Each row is a point. Each copy is the shape, with its points in the same order, turned, moved and blurred by noise. Say if it was mirrored as well.

Shape (7 x 2):
[[ 19 -26]
 [-35  63]
 [-29  20]
 [ 46 -21]
 [ 42 -13]
 [  4  -6]
 [-28  50]]
Copy 1 (7 x 2):
[[-22 -13]
 [ 81   6]
 [ 40  12]
 [-27 -39]
 [-19 -37]
 [  2  -9]
 [ 64   3]]
Copy 1 is: only turned
Copy 2 (7 x 2):
[[ 27 -13]
 [-38  64]
 [-26  25]
 [ 52  -6]
 [ 49   4]
 [ 13   3]
 [-31  54]]
Copy 2 is: only turned

Shape (9 x 3):
[[  3 -40  11]
 [-24  50 -33]
 [-21  -9  16]
 [-18 -19 -33]
 [-25  32  13]
 [ 54   1  16]
 [ 17 -60   3]
 [ 20  47 -33]
 [ 67 -10 -37]]
Copy 1 (9 x 3):
[[-27 -17  35]
 [ 14  33 -38]
 [ 10 -20   9]
 [-41   1 -11]
 [ 23  -3  -6]
 [ -3  38  64]
 [-48 -14  54]
 [  9  63 -14]
 [-48  69  46]]
Copy 1 is: mirrored
Copy 2 (9 x 3):
[[  0  24  56]
 [-33  12 -40]
 [ -8 -10  29]
 [-36  30  17]
 [ -2 -21  -7]
 [ 50  37   6]
 [  2  55  69]
 [ 10  36 -50]
 [ 36  85   5]]
Copy 2 is: mirrored
Copy 3 (9 x 3):
[[ 10 -15  28]
 [ -7  80  -5]
 [ 19   6  -3]
 [ 21  31  39]
 [  4  37 -30]
 [-55  -9  14]
 [ 16 -27  50]
 [-47  56  14]
 [-56   9  65]]
Copy 3 is: only turned

Shape (11 x 6):
[[ 14 -29 -27 -61   0  35]
 [ 18  36 -20 -63  -6   6]
 [ 37  30 -31 -44  24  25]
 [ 49  -1  36  25   7  -8]
 [  5 -21  65  47   8 -11]
 [-11 -32   7 -78  65 -22]
 [ 19  -9 -43 -43  85   6]
 [-10 -23  20  36  13   0]
 [-12 -16  16  34   7 -34]
 [ 25 -12  19  29 -38 -15]
 [ 23  60 -19 -15  40  65]]
Copy 1 (11 x 6):
[[-32 -60  37  40  11  15]
 [-33 -55 -40  23 -16  16]
 [-17 -63 -28 -15  17  35]
 [-22   2  11 -52 -18 -36]
 [-14  58  35 -35 -13 -36]
 [-91 -20 -10  29  64 -16]
 [-38 -58 -21 -11  85 -10]
 [ 10  34  27 -13  18 -21]
 [ -2  39  14 -11   7 -55]
 [  9  12  18 -10 -46 -43]
 [  3 -31 -29 -48  15  70]]
Copy 1 is: only turned
Copy 2 (11 x 6):
[[  2  10  25  48  50 -21]
 [ -3   9 -38  27  53 -31]
 [-34  -1 -38  59  50 -12]
 [-28 -39 -21  30 -46 -51]
 [  2 -57  -1   9 -75 -24]
 [-33 -56  26 -17  66  -1]
 [-74 -36   3  40  56  25]
 [ -6 -32   4  17 -49   6]
 [-17 -20  -6 -12 -53  -5]
 [ -3   8  -8  20 -59 -47]
 [-10 -27 -66  92  27  11]]
Copy 2 is: mirrored
Copy 3 (11 x 6):
[[-23  10  -1  34  32 -45]
 [-14  13  34  56  -4   1]
 [-24  36  41  31  21   7]
 [-28   5 -22 -38 -19  40]
 [ -5 -24 -36 -71 -37  20]
 [ -5  57  10   3 -39 -77]
 [ -5  87  29  -8  20 -39]
 [ 20  -9 -25 -52  -5   2]
 [ 35   0 -33 -39 -27  13]
 [ -1 -25 -47 -11 -12  40]
 [-24  14  79  -8  38  17]]
Copy 3 is: only turned
Copy 4 (11 x 6):
[[-57 -13  32  -7 -27 -31]
 [-45 -59  -8  25 -14 -18]
 [-24 -49  14  29 -44  -1]
 [ 51  -5  16  34  15 -27]
 [ 59  36  -3  10  44 -19]
 [-10 -43  -5 -77 -25 -22]
 [ -4 -49  33 -36 -59  26]
 [ 23  27  13   0  31   9]
 [ 29   3  10  -5  55  12]
 [ 15   2  28  40  55 -26]
 [-15 -17 -14  55 -66  29]]
Copy 4 is: only turned

Shape (15 x 9):
[[-36  -9  -4   5  17  -1 -84  58  18]
 [  5  37  25  12  27 -30  16  21   9]
 [-31 -19   0  -8  20  42 -12  31 -17]
 [ 33  20  20   0  26  43 -12 -27  23]
 [-43  10   2  39 -30 -23  19  -5 -41]
 [-11  54  -7  -6   4  14 -13  48  28]
 [  3 -13   1  -9  10  27 -11  59  40]
 [ 35  24 -32 -27  26 -28  29  30 -51]
 [ 20 -26 -26  36  10 -20   5 -18 -68]
 [ 11 -35  36 -19  16   0 -30   3 -17]
 [ 13   5 -15  63   1 -37   1  26   8]
 [ 12   6   1  57 -22 -11  12  16  49]
 [ 20  -2   5 -22  22  -6 -34 -13  40]
 [-35 -27  -1  20  -9 -17 -23  22 -20]
 [ 12 -48  -2  28  34   2   6 -21  37]]
Copy 1 (15 x 9):
[[ 33 -61  16  45 -55 -26 -14  26  25]
 [-20  10 -26  32  19   1  17  -8  19]
 [-11 -15  37   6 -16 -65   3   1  35]
 [ -2  25  35 -11  11 -20 -31 -20 -35]
 [-58 -18   8   6  14  -1 -18 -27  78]
 [ 37  17  -2  27  -1 -12  -5  21  36]
 [ 21 -19   5   8  -2 -51   3  53  12]
 [-45  46 -44 -16 -31 -34  30   5  49]
 [-95  -4   2 -31 -40  -3 -14 -12  47]
 [-24 -42 -13  -8 -20 -53 -15 -20  -4]
 [-49 -15 -12  15  -2  29 -10  36  33]
 [-17 -24   9  11  35  28 -26  48  14]
 [ 18 -14  -3 -19 -13  -8  -5  -2 -27]
 [-24 -51   5   4 -22 -21 -15   4  58]
 [-42 -36  37 -33   9  -9  21  16 -19]]
Copy 1 is: mirrored
Copy 2 (15 x 9):
[[-38 -13 -54  46   6 -19   6 -24 -41]
 [  9  -8  23  -5  45 -19 -38  19 -33]
 [-45  26 -22  -5  -6  30  -7  26 -37]
 [  8 -23  29  16   1  29  -2  57   6]
 [-14  29  -8 -38  50  47 -53 -19 -12]
 [-45 -37   6  -5  -9 -16 -40  -1 -33]
 [-10 -28 -27 -16 -21  -3   4  25 -57]
 [ 14  58  32 -30  -4 -40 -55  14 -23]
 [ 42  82 -17 -12  20  27 -46   7   0]
 [ 13  27   5  12  15  11  35  14 -28]
 [ 38 -13 -34  -8  36   2 -69   4 -22]
 [ 34 -52 -25 -33  23  23 -43  11 -18]
 [ 12 -23  -6  11   8 -18  23  23  14]
 [-15  29 -45 -10  36  23  -9 -19 -29]
 [ 35  -2 -46 -15  34  17  -3  64  -2]]
Copy 2 is: mirrored
Copy 3 (15 x 9):
[[-22 -41 -54  49 -14  42  41  21 -37]
 [ -5 -25   4 -25  39   2  49   6  17]
 [-39  -8 -42  10 -24  -8   4 -18 -18]
 [-34   4   3  29  26 -33  -7  35  27]
 [ 24   8  18 -49 -40   4  28  -3 -21]
 [-36  -5 -43  -5   9  43  32  21  31]
 [-27 -39 -50  22  26  28  -5 -12   1]
 [ 26 -33 -54 -47   3 -45  39  -1  50]
 [ 39 -25 -12 -37 -39 -62   6  21 -16]
 [ 10 -31 -11  49  -8 -34  25 -14  -6]
 [ 25 -46  -8 -38   9  22   8  44 -21]
 [ 15 -21  10 -16  37  48 -21  32  -9]
 [  9   1 -25  51  40  -9  22  25  11]
 [ 19 -19 -20   5 -31  13  24  -5 -39]
 [ 11  -8  -6  22  42 -30 -28  17 -41]]
Copy 3 is: only turned

Shape (17 x 11):
[[ 15   5  -5 -19  32 -55   6  23  27  -4  -7]
 [  5  47 -15  29   5 -26 -28  33   4  -2 -17]
 [ -3  23  -2  24 -10 -23   1  34  50  23   6]
 [-16 -43   3  -2  24  19 -13 -10 -29   9 -16]
 [ -5  16  37  15  28 -16   9  -1 -37  34 -30]
 [ 18  -2  -7  14 -19 -29  18  20  11   8   1]
 [-19  -4  32   6  45  44  39   8 -11 -10 -39]
 [ -2  23  17 -31 -19 -13 -11  14  27  32 -17]
 [ -7  -6  63  19   5  31  42 -33 -67 -27  -1]
 [ 12  35 -28  -5 -15 -44  10  31  19  39   5]
 [ 30  -3  38  13  32  65  41   8 -87   3   6]
 [  1 -34  24  25  21  17  -7  -5   8  16 -28]
 [-22  32  -2   2  24 -15  -5   8  12  19  40]
 [ 16 -10  49  32  48   7  14  -4  -5  31  -3]
 [ 14 -13  76   9  -2  35  16  -3 -90 -46  13]
 [ 37  39 -18  -6   5 -18 -17 -18  43  12  -6]
 [-10   7 -31  13  -9 -35  11 -26  25  12 -21]]
Copy 1 (17 x 11):
[[ -2 -24 -29 -16 -15  16   3  21   7 -52  -1]
 [-26  30  22 -38   6   8  10  11   4 -25  -5]
 [ -9  18 -14 -16   0   8  11  -7 -21  -7 -40]
 [ 16 -16   0  10  -8 -40 -41  16  21  29  35]
 [ 18 -27   5 -46   7 -54  11  29  36   7  -8]
 [-15  -3 -28 -19   3   9  13 -11  18   6  -8]
 [ 48 -37  13 -18 -14 -41 -60  -1  46   3 -26]
 [ -7  -6   0  24  21  -8  23  28   8 -11 -35]
 [  1 -44   2 -23 -14 -89 -19 -33  80  32   1]
 [-13 -16  -9 -25  16  33  43   7  -5  -8 -20]
 [ -9 -77  17 -49  21 -60 -59 -26  63  46   4]
 [ 14   1 -11  -6 -18 -38 -47  27  11  20  -7]
 [-12 -28   9 -13  -6 -22  19 -16 -31 -21  -3]
 [  6 -31 -16 -47 -17 -65 -34  23   4   8 -28]
 [-31 -35  -2 -20  20 -95 -42 -43  89  11  24]
 [-50 -14  13   6 -32  16  14  31  -1  -8 -37]
 [ 12  14  -2   0 -44  14  34  14   8  11 -11]]
Copy 1 is: only turned
Copy 2 (17 x 11):
[[ 48  -8  32  16  22  11   2 -38   0  -6 -16]
 [ 11 -12  -9   3  14  19  -5 -50 -13  31  31]
 [ 14 -40  12 -15 -17 -19   7 -56   3  10   4]
 [  4  61   3  -9  16 -33   0  12  -2  36 -22]
 [ -3  26  22 -43  47  -1 -24 -35  10  47 -19]
 [  2 -14  -4  -3   8  -2  17 -46  -7   8 -37]
 [  0  62   0 -41   4 -18 -57 -18   9  -6 -16]
 [-10 -20  28  10  31 -48  -3 -45   8  10   3]
 [-56  67 -24 -60  49  10 -13   4  23  -2 -35]
 [ 15 -60   9   8  20 -12   0 -51 -20  23 -19]
 [-38  72 -23 -71  53  -6 -34  -1 -54   0 -36]
 [ -3  56  23 -22 -10 -23   7 -26   4  29 -11]
 [ 14 -35  15 -30  14  -7  -5   6  -4  12  10]
 [ -1  43  44 -65  12  -2  -6 -25  -9  19 -18]
 [-49  84 -37 -62  78   5  13  -4  -4 -19 -17]
 [-17 -25  45  29  -2   9  -3 -31 -18  10  12]
 [ -6 -18  13  22 -15   7  -4 -17  24  35 -27]]
Copy 2 is: only turned

Shape (17 x 12):
[[ 18 -25 -16   7  24 -19  -1  -3  14   2 -14  -2]
 [  0   6 -12  -2 -18 -23  -2  13  23  -4  21   3]
 [-19  -3 -13   4   2 -15  18  -4 -10  -5 -15   7]
 [ 18   4   8 -24 -10  -6  -8 -13  -7   3 -14   2]
 [ 14  -8  35   5  15 -21   0 -17  -6 -12 -13  11]
 [ 18   5 -14 -21 -15  41  -8 -15  -5   0  -8   1]
 [  7  -1  12 -12  16 -20   6 -13  -8   6   4  65]
 [-19   5 -12  -9   3  36  10 -11  -7   0  -6  32]
 [-11  -1 -13  10 -14  -7  -7   2 -16  -4  66  12]
 [ 15   3 -11  -3 -10  37  38  19 -14 -11  -7   6]
 [  6 -25 -13   9 -16   2  12 -13 -14   3  -4  16]
 [ -2  -7  38 -22 -16  33  34  -1  49  -4 -11  22]
 [ -3 -31  -5 -33 -18 -21  -7  11   2  -3  17  17]
 [-19 -17 -17 -22   0 -12  10 -16  -5 -43  -2   3]
 [ -5 -36  72  10   1  35  -8  95 -15  -9 -14   1]
 [ 12  -8 -11   6 -18 -10  -7 -12   9  -7 -15  69]
 [ 14  -4   2   7  43  36  20   6  -7 -28 -12   0]]
Copy 1 (17 x 12):
[[ -3  14  14 -14   2 -19  16  18  -1  35 -10  10]
 [  8  10  12  -3 -30   6  13  -4 -20  -4  -2   9]
 [ -4  13 -24   4   6 -20  22   7  -3  -4  -3   9]
 [-23   9  12 -15  17  20  -1   9  -3  -2   2   5]
 [  3  -5  -7 -12  27  19   0   9  20  15  -1  29]
 [-19  -7  17  -2  18  13  22  33 -13 -15  -2 -35]
 [  6   9 -21  12  16  22  -9  -2  10  13 -49   7]
 [ -9 -18 -14  20  16  -5  14  27  -5 -15 -24 -31]
 [ 48  14  13  -1 -14   2   7 -27   2 -23  -2 -30]
 [  8  14 -10  19  20   4  22  54 -26 -25   7 -14]
 [  7  13 -10 -17  18  -7  21  16 -20  -5 -17  -3]
 [-15 -37  -1   4  -1   8 -14  61 -21 -29 -24  27]
 [  3  20 -11 -39 -22   9  -5  11   1 -11 -20  -6]
 [ -6   8 -11 -17  -7  -3  47  18  26 -23 -12   3]
 [ 39 -22 -56 -16  -8  22 -51  73 -20  14  59  -5]
 [ -1  -8 -24  -8   5  26  24   1 -29  24 -53  -1]
 [ 16 -11   4  22  20  -5  21  61  17  12  11  -6]]
Copy 1 is: mirrored
Copy 2 (17 x 12):
[[-25  -1   8   3  28  -2 -40   3  -6   8 -22   6]
 [ 18   2 -19 -18  14  -1 -24 -20 -12  -7   6   0]
 [-13  -4 -15  19  -7  -2  -7   7  -6  -6 -14 -12]
 [-13  20 -12  -1  26  18  -8  -5  29  -4   0 -16]
 [-26  32 -14  -4  13   7   2   5  16  20 -29   7]
 [ -2 -18  -1   9  41  15   0  18  39 -10  20 -18]
 [  1  38 -34  37  26  32 -22  21  -2  -6 -22  12]
 [  1 -14 -16  37  21  19   4  33   6  -9  13  -4]
 [ 63   1 -29   5  10  -7 -23  11   6  14   4   9]
 [ 16 -26  11   1  22  27  24  23   6 -23 -13 -17]
 [  6   4  -3  24  21 -14  -7   8  16 -14 -19 -10]
 [-11  -3  -4  25  42  41  44 -28 -10  -9  13  25]
 [ 25  15 -20  17  37  10 -20 -23  -6  14  -4 -23]
 [ -8 -19 -38   8  26  -7  -2  -2  -3  19 -18 -25]
 [ 19  52  67 -10  24  21  60  22 -40  42   6 -19]
 [ -5  33 -33  27  44   0 -16  20 -10 -39  -6  -2]
 [-18 -29  16  -3  32  21  16  47   5  16 -19   4]]
Copy 2 is: only turned
Copy 3 (17 x 12):
[[-26  -2   6  18 -10  -6  18  -5   0 -11 -17   0]
 [-33  11 -10  -1  24   2   9   9  -6  10  25   0]
 [-14   7  -8  10  -2  -5 -12  12  11   8   5 -29]
 [  9  -1  -7 -17 -16  -2  -4   0 -22   4   7  -4]
 [ 12  34 -17   2 -25   8  17   3  -7  -4 -10 -11]
 [ -1   3  31 -37  -6 -15 -18   6 -18  16   2  -5]
 [-29  48 -22  -3 -36  -8 -21   7 -14 -18   8   7]
 [-15  30  25 -19 -17 -17 -41  10   9   9   6 -17]
 [-47  19  -6 -30  21  26  -1  51  18   7  14   4]
 [-18   9  45 -18 -23   0  -3  -3   4  27  35 -35]
 [-30   8   2  -9 -26  -4  -7   3   5  24  -9  -9]
 [ -7  66  12 -25   3 -29   0 -47  -5  27  19 -20]
 [-31   8 -14 -15   6  26 -15 -19   1   3   9  12]
 [-16  14  -6   8  10  26 -21   1 -11  16 -15 -39]
 [ 34  37  38  15 -25  41  23 -45  64  39  60  16]
 [-41  37 -13  11 -33 -14 -29   4 -21  25   0  17]
 [  1  29  57   7 -21   6   6   7   4  -5   0 -33]]
Copy 3 is: mirrored

Shape (17 x 12):
[[ 13  -2 -11   2 -61  32 -32  26 -10 -36  11  11]
 [ 22  61  -8  -2  -1 -20  20  55  -2  -8 -38 -21]
 [ -2   1  27   6   9 -46  46  -3  39 -38  15  32]
 [ -2  -1  11  18  -5 -26  31  57  11  22  35  48]
 [ 52  32  20 -11   0  14 -18  21 -26 -47  20  45]
 [ 15  -9 -31  32 -35  34  33  58 -20  11  11   8]
 [ -8  -4  -1 -43   3  15 -37  -3  -6  42 -13  -4]
 [ 22  46 -11 -25 -39  14 -13 -17 -37  24  27  48]
 [-10  -7   6  -9  17 -28  -9 -13  28  36  34  13]
 [  7 -30 -32 -13 -37 -31  -9  23  17 -32 -25 -10]
 [ 38  32  38  34  10 -19  25 -19  -5 -14  21 -35]
 [ 35  41  28  -1  21  27  -6 -10   7  39 -27  19]
 [ 25 -21  49 -10 -32  10  24  10  29  32  -4 -10]
 [-18 -32 -38 -45 -11 -34  17 -12 -28   3  40   8]
 [ 26  -2 -32 -27  -6  19 -20   0  23 -41  32 -31]
 [ 63  29  -5 -23   0 -36  -4  -6 -20   3 -26 -28]
 [-10  42  39  28  -1  25 -34  15 -28  42  15 -28]]
Copy 1 (17 x 12):
[[-55 -28   0 -15   2  36  -6 -27  -8  63  -6 -20]
 [-54  63  26 -44  -6 -17   4  28  25  11  16 -30]
 [-22 -21  13 -30  37  29 -35   0  49 -47   7  31]
 [-28   1  35 -26   7  75  14  10  62  -1 -13  12]
 [-95 -44  35  -2 -29   0 -11 -15  26  17  -3  -4]
 [-57   0   3 -26   5  67  55   9   4  39  14  -4]
 [ 20  -8  22  18 -31   0  13   0  -1  24 -33 -39]
 [-59 -60  14  16 -24  33   3  41  25  26 -38 -43]
 [ 22 -10  16   0  -6  30  -6  17  38  -7 -42  27]
 [-27  19  -5 -24  51   6   1 -31  -6   9 -26 -12]
 [-46  -6  33  -4   4  -7 -23  54 -11  -3  22  51]
 [ -7 -32  56 -19 -37 -26  20  42  25  18   5  -8]
 [ 10 -12  75 -30  17  32   3  14 -16   6   5  -6]
 [-16  -6 -25  34   6  45   7   2   5 -41 -46  -9]
 [-34  -7 -28 -33 -18   1 -15 -15 -39  14 -34  19]
 [-50  13  38   0  15 -43   9  32 -13  -3 -27 -16]
 [ -2  15  40  25 -46  20 -20  42  16  70   8  15]]
Copy 1 is: mirrored
Copy 2 (17 x 12):
[[-24  17  39 -37  60  25 -10  22   1  19   9  38]
 [  1 -24  44   3  15 -31 -22  59 -47 -15  51  -7]
 [ -5   1  45  77   6 -20  -7 -15  31   0  33   1]
 [ 26  15  50  67  10   3 -40  27 -11  43   7  28]
 [-11 -37  45  -2  29 -10  14  51  39  22   9  51]
 [ -6  25  69  -5   5  29 -48  38 -43  10 -14  38]
 [ 16  23 -26  -6  20  -2  29  41 -28  21 -20  -9]
 [ 49   2  19 -27  12  34   0  61  38  27   2  10]
 [ 20  26 -16  38  -6 -15 -10   5   9  40  -5  -8]
 [-42   2  22   5  36  28   1 -10 -41  16  36 -10]
 [ 14 -18  45 -14 -22 -64 -16 -15  16  -5   8   8]
 [ 33  16   3  -2 -25 -39  30  58  -3  -7  12  31]
 [ 17  52  56   9  -1 -32  32   1 -28  29   3   6]
 [  0  -8  12  25  13  48 -13  -2   6  33 -32 -50]
 [-66  11  12 -26  19 -11 -11  20  15  26   1 -12]
 [  6 -43  20 -28 -19 -21  20  25 -21  15  36 -20]
 [ 51  16   1 -33  26 -59 -27  30 -22   9 -26  32]]
Copy 2 is: only turned

Shape (15 x 12):
[[  8   8 -32  10  11  37  -4   2  10 -35  77  -8]
 [ 35  37  14  34   1 -33 -23  -8 -19   0  48  -2]
 [ 11  12 -70  48 -21  27 -55 -17  13 -19  36  -7]
 [  8 -53  10  42  18   8  41 -33 -26  18 -31 -15]
 [ 14 -64  31 -25  44  18  10 -42 -30  56 -30 -41]
 [ 33 -52  60  44  81   7  17  10 -26  54 -30   9]
 [  6 -27 -35  23  11 -36 -10   0  21  25  50  11]
 [-23  37 -32 -28  26   3  15   2  47  -8 -28  -8]
 [ 21  -2 -19  30 -50   2 -23  33  28 -33  63  -7]
 [-10   2  10 -60  11  33 -39  12  32  -1 -55  11]
 [-33  14 -33 -22   5  -4 -61  56 -17 -51   7 -19]
 [-57  21   2 -18 -14  19  -4   9  26  15 -13 -12]
 [-39  15  -5 -22  18  16 -49  15  66 -25 -23 -62]
 [ 68 -54   1  32  21 -19  40 -33 -14  12  -3 -17]
 [ -7 -68  75   8  64 -14 -20 -38 -29 -11 -26  21]]
Copy 1 (15 x 12):
[[-49  77   3 -50 -14  -1 -22   8  -1  33  -8   4]
 [ 25  19  23 -63  19  34 -20  34 -27  36 -29   3]
 [  5  80 -24 -69 -25  12  33  14   5  29  -9 -35]
 [  1   3  19   8 -18  38  21  30 -22 -64  20  25]
 [ -2  -3   0  26  13  68  39  12   8 -36  18  95]
 [ 37  -7  -3  20  10  80 -47  43  15 -70   2  53]
 [ 12  19 -19 -83  -6   6 -15 -20  -2 -15  -1  18]
 [  1  -1 -15  24 -36  -2  -8 -41   7  46   9  -6]
 [-27  40 -22 -79  31 -15 -14  29  -8  30   9 -41]
 [-15 -19 -37  36  11  27  26 -12  69  42  -1   4]
 [ 19  38 -12 -14  13 -65   5  22  59  57 -11   2]
 [ -4  15 -16  29  24  -2  18 -41   2  23 -15 -13]
 [ 20  41 -18  23  23  -2  10 -35  42  61  56  -9]
 [ -8 -14   5 -45 -31  53  -5  50 -27 -41  38  41]
 [ 17 -20  65   3  25  58  -2  26  70 -53   9  44]]
Copy 1 is: only turned
Copy 2 (15 x 12):
[[  1 -16  -9  49 -19  12  40 -12 -48  60  16 -19]
 [ -7 -37 -12  23 -26  16  60  32  -6  17  22  49]
 [ 14 -65 -20  34   5  75   2   9 -49  37  27  -6]
 [ 37  18 -10 -21  29  35  46 -60  24  -7 -23  35]
 [ 18  55 -71 -20  14   0  19 -48  53   3 -41  18]
 [ 48  24 -52 -38 -16  -1  79 -62  63 -26  23  23]
 [ 50 -31  -6  -5 -57  24  18  -1  -7  46 -11  18]
 [-37   6  39  13 -29  18 -24 -36  32  35  15 -23]
 [ 35  -4  15  44 -39  36  20  31 -69  20  22   8]
 [  1  37  -2  19   6 -11 -51  -9  43  -1  35 -37]
 [-16 -25  18  -4  -7  -4  -2  47 -32  -7  14 -68]
 [-21   7  14  -4 -14 -11 -42 -31 -14   5  13   6]
 [-41  42   2 -37 -16  29 -43   6 -14  33  45 -38]
 [ 49  29 -19  16  -4  62  75 -29  35  15 -33  37]
 [ 51  38 -24 -56  47 -40  57  -9  63  20  21  11]]
Copy 2 is: only turned

Shape (15 x 12):
[[-42  17  43   4 -54  29 -12  -3 -24  13  -2  53]
 [-41 -33 -34  -1  38 -44 -17  15  46 -26  25 -13]
 [ 11  17 -39 -55   2  47 -17  31  38  -7   7   7]
 [ 38  44  59 -54 -18 -43 -16  21  39   5  -6 -39]
 [ -9  17 -30 -13  37  20 -21   9  35  28  29   3]
 [ -4 -16 -26  -3   5 -44 -32 -33  29  18 -39   0]
 [  3 -34  24 -38  35  18  53 -43 -39 -25 -10 -32]
 [ 36  -8  48   6  40  13 -22  19 -35  37  29  33]
 [  6  -5 -23 -20 -13 -25  -7  -5 -43 -29  -4  30]
 [ 27 -34 -16  -2 -15  36  -7   4  -4  -6  40 -13]
 [  3 -27 -26  17  28 -45 -26 -55 -31 -28 -18   2]
 [  4  45 -32 -45 -38   8  44 -25 -20  33  33   0]
 [ 31 -19  13 -74 -45 -41  48   8  -7  11  -4 -20]
 [ -7  20  12  -4 -15  35  54  31  19  -7  10  34]
 [  5  21 -21 -74  15  14  34 -46  48 -19   8  34]]
Copy 1 (15 x 12):
[[ 36 -59 -30   7  18  20 -24 -16 -32 -23 -37   4]
 [-47  60  31  24 -29  63 -32  25  30 -22 -18   9]
 [  4  62 -20   8  -4  10  49  -5   6 -19 -15 -28]
 [ -9  19 -41  -4  -8  34  40  -5  20  31  18  90]
 [-39  58 -11   4  16  -1  -1   2  10 -30 -17 -14]
 [-48  14   7 -15  -8  68 -16  -4  -2 -32  42  11]
 [ -4 -29  88 -41 -29  -6  35  -1   7   5 -23  21]
 [-64 -28 -20  10 -14 -39  -7 -50 -18  23 -33  19]
 [-16 -22  29  19 -10  54   8 -30  -3  19   4 -29]
 [ -1  -3  18  34 -14 -32   1   4  21  -6  11 -14]
 [-52  -7  76  13 -13  54 -18 -19 -17 -12  32  -5]
 [ 25  -5   6 -26  69   4  31   0  33  29   2 -17]
 [ 11 -30  -6 -34 -28  33  33   4  61  52  35  23]
 [ 42  22 -13 -27 -13  -3 -14  -4 -11  21 -40  -8]
 [ 29  56  32 -44   6  32  23 -55  33  -5 -19   1]]
Copy 1 is: only turned
Copy 2 (15 x 12):
[[-14  23 -15 -71 -64  -8 -12  25  16 -17 -50   7]
 [-40 -49  21  19  31  13  -5 -32  13  20   7  31]
 [ 48  10  30 -20  25 -11   8 -42 -24 -12 -45  16]
 [ 42  10   5  33 -27 -48   7  44 -17   1 -17  95]
 [ -4  27  23   2  16  16  26 -31 -14  22 -24   9]
 [-42 -11  25  -2  26  -7   5  39 -34 -19  20  14]
 [  8 -29 -35  52 -56 -28  14 -17  -8 -55   7 -37]
 [ -3  36   4  19 -34 -42  23  28  29  40 -47 -37]
 [ -8  -8  24 -30 -20 -59 -22  -3  15 -23  19 -16]
 [ 23  19 -36   2  26 -22 -21 -19  19  -7 -22 -20]
 [-61 -11   8   3   9 -43  16  12  17 -34  47 -21]
 [ 33  52 -10 -25 -51 -15 -32 -30 -47  -3  25   3]
 [ 49 -23  -9  24 -40 -47 -60  21 -45 -11  13  20]
 [ 57 -16 -11 -42 -48  13   8 -10  10  15 -20  -1]
 [ 21 -25  -7 -29 -23 -31  38 -47 -74  -7   1  14]]
Copy 2 is: mirrored
